Each row is a point. Each copy is the shape, with its points in the same order, turned, moved and blurred by noise. Say if it was mirrored as well.

Shape, 7 rows:
[[-0.23 -0.06]
 [ 0.29 -0.18]
 [-0.24  0.36]
 [ 0.01 -0.35]
 [ 0.39 -0.21]
 [-0.14  0.27]
 [ 0.40  0.12]]
Copy 1, 7 rows:
[[ 0.05 -0.21]
 [-0.22  0.25]
 [ 0.45 -0.06]
 [-0.30 -0.07]
 [-0.22  0.34]
 [ 0.34 -0.02]
 [ 0.02  0.47]]
Copy 1 is: mirrored
Copy 2:
[[ 0.03 -0.11]
 [-0.48 -0.02]
 [ 0.21  0.26]
 [-0.35 -0.26]
 [-0.57  0.03]
 [ 0.12  0.22]
 [-0.43  0.34]]
Copy 2 is: mirrored
Copy 3, 7 rows:
[[-0.25 -0.10]
 [ 0.26 -0.01]
 [-0.41  0.31]
 [-0.01 -0.27]
 [ 0.34 -0.08]
 [-0.31  0.26]
 [ 0.28  0.25]]
Copy 3 is: only turned

Shape (6 x 3):
[[-0.15 -0.33 -0.37]
 [-0.34 -0.44 -0.29]
 [ 0.07  0.12  0.31]
 [-0.33 -0.40 -0.29]
 [ 0.03  0.13 -0.03]
 [ 0.23 -0.08  0.14]]
Copy 1:
[[-0.58 -0.33  0.02]
 [-0.54 -0.36 -0.25]
 [ 0.25  0.07 -0.04]
 [-0.58 -0.34 -0.20]
 [-0.10  0.08  0.03]
 [ 0.11 -0.13  0.16]]
Copy 1 is: mirrored
Copy 2:
[[-0.50 -0.07  0.26]
 [-0.59  0.11  0.28]
 [ 0.19  0.19 -0.16]
 [-0.53  0.10  0.32]
 [ 0.09 -0.03  0.04]
 [-0.04 -0.02 -0.28]]
Copy 2 is: mirrored
Copy 3, 6 rows:
[[-0.39  0.16  0.07]
 [-0.54  0.12  0.23]
 [ 0.36 -0.12  0.30]
 [-0.54  0.09  0.21]
 [ 0.10 -0.11  0.05]
 [ 0.26  0.17  0.21]]
Copy 3 is: mirrored
Copy 4:
[[-0.34  0.14  0.32]
 [-0.22  0.23  0.49]
 [ 0.16 -0.03 -0.28]
 [-0.19  0.19  0.48]
 [-0.04 -0.18 -0.12]
 [-0.06  0.10 -0.30]]
Copy 4 is: mirrored

Shape (8 x 3):
[[ 0.21  0.21 -0.07]
 [ 0.46  0.16  0.41]
 [ 0.36 -0.13 -0.46]
 [ 0.17  0.51 -0.18]
 [-0.21  0.01  0.21]
 [-0.38  0.02 -0.13]
 [-0.13 -0.17  0.14]
 [-0.03 -0.36  0.25]]
Copy 1:
[[ 0.28 -0.22 -0.10]
 [ 0.03 -0.64 -0.08]
 [ 0.05  0.14 -0.49]
 [ 0.54 -0.20 -0.03]
 [-0.10 -0.13  0.40]
 [ 0.10  0.21  0.30]
 [-0.21 -0.01  0.17]
 [-0.41 -0.17  0.16]]
Copy 1 is: only turned
Copy 2 (8 x 3):
[[ 0.05  0.32 -0.20]
 [ 0.17  0.51  0.29]
 [ 0.55  0.04 -0.45]
 [-0.11  0.47 -0.40]
 [-0.22 -0.04  0.08]
 [-0.23 -0.23 -0.24]
 [ 0.00 -0.13  0.07]
 [ 0.14 -0.24  0.28]]
Copy 2 is: only turned
Copy 3 (8 x 3):
[[-0.11  0.00  0.21]
 [ 0.09  0.44  0.50]
 [-0.50  0.08 -0.06]
 [-0.12 -0.29  0.39]
 [ 0.34  0.10 -0.07]
 [ 0.22 -0.23 -0.25]
 [ 0.20  0.22 -0.17]
 [ 0.17  0.44 -0.20]]
Copy 3 is: only turned

Shape, 10 rows:
[[-0.21  0.00  0.30 -0.15]
 [ 0.04 -0.23 -0.11  0.19]
 [-0.05 -0.24 -0.02 -0.12]
 [-0.13  0.12 -1.05  0.06]
 [ 0.03 -0.25  0.33  0.01]
 [-0.16 -0.31 -0.07 -0.04]
 [ 0.09 -0.32  0.26 -0.01]
 [ 0.07  0.04  0.21  0.17]
 [-0.02  0.05  0.29 -0.15]
 [-0.52  0.41  0.26  0.25]]
Copy 1 (10 x 4):
[[-0.25 -0.36 -0.18  0.09]
 [-0.13 -0.06  0.24 -0.15]
 [-0.13 -0.26  0.04 -0.21]
 [ 0.84  0.02  0.45 -0.08]
 [-0.49 -0.20 -0.04 -0.09]
 [-0.10 -0.32  0.14 -0.20]
 [-0.43 -0.17 -0.01 -0.17]
 [-0.30  0.03  0.05  0.11]
 [-0.28 -0.18 -0.27  0.11]
 [-0.13 -0.33  0.02  0.73]]
Copy 1 is: only turned
Copy 2:
[[ 0.04 -0.04 -0.17 -0.41]
 [-0.22 -0.10 -0.07  0.17]
 [-0.18 -0.31 -0.07 -0.14]
 [ 0.27 -0.45  0.08  0.82]
 [-0.24 -0.05 -0.11 -0.31]
 [-0.18 -0.36 -0.21 -0.07]
 [-0.36 -0.10 -0.05 -0.29]
 [-0.16  0.15 -0.01 -0.11]
 [ 0.06  0.02  0.08 -0.37]
 [ 0.42  0.37 -0.39 -0.10]]
Copy 2 is: only turned
Copy 3, 10 rows:
[[-0.23 -0.44  0.23  0.08]
 [ 0.09 -0.01  0.12 -0.23]
 [ 0.06 -0.28  0.00 -0.05]
 [-0.23  0.47 -0.72 -0.32]
 [ 0.09 -0.34  0.37 -0.02]
 [ 0.03 -0.30 -0.02 -0.22]
 [ 0.17 -0.32  0.31 -0.01]
 [-0.13 -0.05  0.40  0.02]
 [-0.15 -0.31  0.25  0.21]
 [-0.79 -0.21  0.35 -0.15]]
Copy 3 is: mirrored
